Each point is reached from the start by the listed moves, each made once or not at all, plus a little noise. Is the number of moves made odd or even? Then give how often each move was made.

Moves:
(1): [ 0.8 -2.6 -3.2 -3.9]
(2): [ 4.3  3.3 -3.5  0.8]
(3): [ 3.6  0.9  5.8 -2.3]
Start: [ 4.5 -1.8  0.1  0.3]
Points:
[12.2  2.6  2.4 -1.3] => even (0, 1, 1)
[ 8.6  1.6 -3.0  1.0] => odd (0, 1, 0)
[ 8.8 -3.6  2.7 -6.2] => even (1, 0, 1)
[ 4.3 -1.9  0.1  0.6] => even (0, 0, 0)

Moves:
(1): [ 4.2  2.5  1.0  1.0 -1.6  1.4 -0.1 -1.0 -1.2  4.4]
(2): [-1.3  3.0  5.1 -0.8  0.7 -1.6  0.9 -6.1  3.3 -4.1]
(3): [ 0.2 -0.7  3.8  4.1  0.1  0.2 -3.0  2.3  4.4  3.3]
(4): [-3.5  1.1  2.6  7.9 -2.4  0.5  0.3  2.6 -4.4 -0.2]
(5): [ 5.3  0.5  1.5  2.4  2.6  0.6  0.1  0.0 -1.7 -3.2]
(6): [-1.2  2.5  3.8 -0.5 -2.5  8.3 -0.4  0.0  1.0 -5.6]
(7): [ 0.1 -4.6  3.1 -0.2 -1.9  0.4  1.4 -2.7  1.1 -0.4]
(8): [ 0.9  0.3 -2.3  2.1 -1.1 -1.5  5.5  4.9  3.0  0.9]
(9): [-1.4 -1.8 -3.7  2.3 -1.5 -1.8  0.0 -3.7  3.2 -0.1]
Start: [ 1.4 -0.5  1.4  0.4  6.0  4.1  0.4 -1.1 -1.4 -1.0]
Points:
[ 0.3  1.2  8.8  3.8  3.8 12.5 -3.1  1.1  4.1 -3.1] => even (0, 0, 1, 0, 0, 1, 0, 0, 0)
[ -4.5   6.3  12.9   7.4   1.8  11.2   1.5  -4.3  -1.6 -10.8] => odd (0, 1, 0, 1, 0, 1, 0, 0, 0)
[-2.2 -2.0 12.7 13.6 -1.7 12.4  4.4  5.9  3.3 -2.7] => odd (0, 0, 1, 1, 0, 1, 1, 1, 0)
[ 6.4 -6.0 -0.2  6.5  3.4  1.9  7.7 -2.6  4.5 -4.0] => even (0, 0, 0, 0, 1, 0, 1, 1, 1)

Moves:
(1): [ 1.8 -0.6  0.1  1.6  0.3 -1.5 -0.1  2.8  3.6 -0.4  2.0  0.4 -3.6 -0.2
 -0.8 -0.8 -2.4 -0.3  0.7  0.5  1.2]
(2): [ 1.7  3.8  2.8  0.4  0.9  1.2 -2.7 -1.0  0.2 -0.2  0.7  0.9 -2.8  1.8
  0.9 -0.3  0.8 -0.1 -1.2 -0.3  1.5]
(3): [ 1.0 -3.0  3.9 -0.1  1.3  0.5 -1.3  0.2  0.0  3.4  1.0 -4.3 -0.6 -2.0
 -1.3  2.5  2.5  1.7 -0.6 -1.3 -0.5]
(4): [ 0.1  1.4 -0.9  2.8 -0.7  1.5  2.9 -1.3  0.9  1.0  3.3 -0.6  0.2  0.0
 -0.5 -0.1  0.1 -1.5 -0.3 -0.8  0.6]
(5): [-1.8 -0.3 -1.6  0.7  3.2 -3.0 -1.9 -4.2  3.9  1.4 -0.4  0.9  0.7 -2.0
  1.8 -1.7 -0.5  0.3 -1.3 -0.9 -1.5]
(6): [ 3.1 -0.3 -2.7  0.2 -0.9  4.6 -1.0 -1.5  4.0 -3.1 -0.8  0.4 -0.7  1.3
 -0.7 -2.0  0.1 -0.2  0.3 -1.8 -2.4]
(7): [ 3.3 -0.7 -0.3 -1.4  4.7 -2.2  5.1 -3.5 -0.2 -2.8 -1.0 -1.4  1.0  2.0
  1.4 -1.7 -0.2  0.0  0.2 -1.2  0.8]
(8): [-1.6 -0.1  2.1  1.2  2.7  5.1  1.9  3.8 -2.7 -1.4  1.7  1.9  2.5  2.1
 -0.5  2.2 -2.9 -3.7  0.0 -1.7 -1.4]
(9): [-1.0  4.7  1.0 -1.0 -2.3 -0.7  0.6 -1.3  3.4 -0.9 -0.6 -0.9  0.0 -1.1
 -2.0  3.6 -0.5  2.6  2.6 -2.7  1.5]
(10): [ 1.5  4.8 -2.0  1.1  0.9  1.7  0.6  0.9 -1.4  6.1 -3.1 -4.4  0.9  0.4
  1.8 -1.3 -3.6 -5.1  3.2 -3.4  0.1]
(11): [-0.1  1.1  0.9 -2.1 -1.8  1.8  1.1 -1.4  1.1  1.6  2.4  1.7  0.9  0.9
 -1.5 -0.4 -0.7 -1.6  1.3  0.9  0.1]
(12): [ 1.6 -2.0  2.9  3.4 -1.2 -0.8  1.4 -1.2  1.4  0.7 -0.7  2.0 -2.7 -0.7
  2.2 -1.3 -0.3 -1.2  1.3 -1.6  0.8]
(13): [ 1.5 -0.6  0.1  3.2 -1.7  0.1 -1.4 -1.2 -1.3  1.9  1.8  3.0  5.5  1.5
  2.6  0.3  0.0  0.3  2.1  0.8  0.9]
(14): [-2.5 -1.7 -0.2  3.7  0.3  0.4 -0.3 -2.3  3.1  0.6 -1.5  0.3 -2.6  5.7
 -0.8 -4.5  1.2  0.1  1.0  0.2  7.1]
(15): [-0.6 -3.0 -1.5 -3.5 -1.2 -0.8 -3.4  2.1  1.7 -2.1  2.7 -2.3  2.7 -2.3
  6.5 -0.1  2.4 -2.8 -1.6 -1.5  0.2]
(16): [ 0.3 -3.3 -3.8 -2.0  2.0  2.1  0.1 -1.3 -1.8  0.6  2.1  1.3 -2.1  1.1
  0.2  1.7 -1.7  2.8  1.3 -2.0 -0.2]
(17): [ 3.0  1.4 -1.9 -0.4  3.5  1.6 -0.9  5.1  2.2 -0.2  0.8  2.2  0.1  1.7
 -0.3 -2.5  6.6  0.1  2.6 -4.7 -4.5]
(18): [-1.6  3.5 -0.1 -2.7  2.8  3.0  2.4  5.5  1.1 -0.2  1.7 -1.5  1.2 -0.7
  2.9 -4.9  0.9  5.8  0.3 -1.9  0.5]
(19): [-1.6  4.1  0.8  2.6 -0.6  0.5 -5.6 -0.4 -3.6 -4.5 -0.6 -2.2 -2.4 -1.2
 -2.1 -2.4  0.6  0.3  4.7  0.2  1.3]
(20): [-1.4  1.9 -0.3 -0.8 -0.2  1.2 -0.4  1.1  1.3  0.7 -0.3 -1.6 -2.0 -0.2
  0.9  2.1  0.5 -1.1  1.6  4.1 -0.9]
Start: [-1.1 -0.5 -0.9 -1.7  1.2  1.3 -0.9  0.1  0.6 -0.1 -2.2  2.8 -1.8 -2.8
 -0.9  3.1  2.5  2.0  6.0 -2.5  0.7]
Points:
[ -2.6   7.4   4.7  -0.7  -1.9  -0.5 -11.5  -7.6   8.7  -3.8   0.8   2.9
  -5.6  -7.4   4.8   0.4   3.6  -0.9  11.1  -8.0   4.6] => odd (0, 1, 0, 0, 1, 0, 0, 0, 1, 0, 1, 1, 0, 0, 1, 0, 0, 0, 1, 0)
[  3.2   8.8  -5.9   7.0   9.2   9.8   2.4  -6.4   9.5  -2.8  -1.1  -1.6
 -10.2  -1.0   0.8   1.1  -8.6  -5.2  20.0 -13.9   0.6] => even (1, 0, 0, 1, 1, 1, 1, 1, 1, 1, 0, 1, 0, 0, 0, 1, 0, 0, 1, 1)
[  0.5   8.3   1.6  -3.4   3.3  16.0  -8.2  10.3   6.2 -10.9   7.0   2.5
  -3.9  -1.2   3.7  -5.4   1.1  -0.9  10.6  -8.1   1.9] => even (1, 1, 0, 0, 0, 1, 0, 1, 0, 0, 1, 0, 0, 0, 1, 0, 0, 1, 1, 0)
[  3.2   3.1  -8.0  -4.2   8.4   9.0  -4.5  -8.8   6.4   1.8   3.5  -9.6
  -3.6  -4.3   5.0  -0.5   1.8  -4.7  15.1 -10.5  -1.6] => odd (0, 0, 1, 1, 1, 1, 1, 0, 0, 1, 1, 0, 0, 0, 1, 1, 0, 0, 1, 1)
[  7.3   3.3  -3.0   2.0  10.1   9.7   1.5   6.4  19.3  -5.4   4.6   1.8
 -11.5   5.0  10.7 -12.9  12.1   0.5  10.9 -11.6   5.6] => odd (1, 1, 0, 1, 0, 1, 1, 0, 0, 0, 0, 1, 0, 1, 1, 0, 1, 1, 0, 1)
[  6.3   5.2  -1.6   9.8   1.2  10.8   1.2 -10.2  10.8   4.5   1.9  -3.9
 -10.4   4.5  -1.7  -1.2  -2.1  -1.2  24.8 -10.9  11.2] => even (1, 0, 1, 1, 0, 1, 1, 0, 1, 1, 1, 1, 1, 1, 0, 1, 0, 0, 1, 1)
[  3.8  -6.1   0.8   2.8   6.2   8.2  -0.4   6.8   9.5   7.5   7.5   8.4
  -5.6   4.6   2.8  -6.3   8.8   9.7  15.9 -11.2   5.9] => odd (1, 0, 1, 0, 0, 0, 0, 0, 0, 0, 1, 1, 1, 1, 0, 1, 1, 1, 0, 0)
